Rows are points. Any point is a mix of the corners, with weights that add up to 1. It lies inside the corners' shape when no weight is negative. Say inside or outside, and name the corners with a negative weight.

Corners:
(1): [ 2.3  5.9 -5.7]
(2): [-0.3 -7.8 -0.4]
(3): [-3.1  0.4  4.9]
(4): [ 3.1 -1.2 -0.5]
Points:
[ 2.2 -1.2 -0.2] => inside
[-0.8 -6.1  1.4] => outside (1)
[-1.9 -3.0  4.7] => outside (1)
[ 1.2  0.4 -3.2] => inside
[-1.2 -3.7  1.5] => inside
[-1.3 -3.9  3.8] => outside (1)

Corners:
(1): [-1.8 -3.6  4.6  0.3 -0.2 -3.3  4.3 -2.0 -4.8]
(2): [-5.2 -0.4  0.6 -2.7 -3.2 -5.9  2.8 -0.1  3.1]
(3): [-2.1  0.0  0.5 -1.0 -2.4  1.1 -3.6 -0.7  4.0]
(4): [ 2.9 -3.4  5.8 -0.1  6.9  2.8  2.7 -2.3  2.1]
(5): [-9.8  3.2 -1.3  0.5 -5.1 -0.5  3.2 -2.3  2.8]
(6): [ 4.6 -5.1 -1.1  0.9  2.5  3.3  2.2 -3.0 -0.6]
(7): [-6.5 -4.2  1.1  4.9 -0.1 -5.0  3.5 -0.1 -2.0]
(8): [-3.2 -0.9  3.2  1.4 -1.1 -3.1  5.1  3.6  0.4]
(9): [ 1.4  5.1 -7.2  0.7  1.5  0.4 -1.9 -7.8 -6.5]
(10): [ 1.5  5.5 -2.8  1.3 -5.2 -2.3 -1.2 -4.8  2.2]
Points:
[-1.6 -2.4  1.5  0.8 -0.3 -0.8  2.8 -0.7  1.2] => outside (9)
[-3.7 -0.8 -0.1 -0.5 -0.4 -1.0  0.1 -1.4  2.7] => outside (1, 8, 10)
[ 4.2 -1.0  1.1 -0.7  2.5  0.6  0.9 -3.5 -0.7] => outside (5, 7)
[-3.6 -2.7  1.9  1.9 -0.5 -3.4  3.2 -1.2 -2.1] => inside
[ 7.0 -1.9  0.5  0.8  4.4  2.6  0.7 -4.1 -4.0] => outside (2, 5, 7)
[ 1.5 -3.0  1.7  1.0  2.8  0.4  2.0 -2.0 -0.2] => outside (5)
[-11.1  -2.4   6.1  -1.4  -3.3  -4.5   3.3   4.1   4.8] => outside (6, 9, 10)
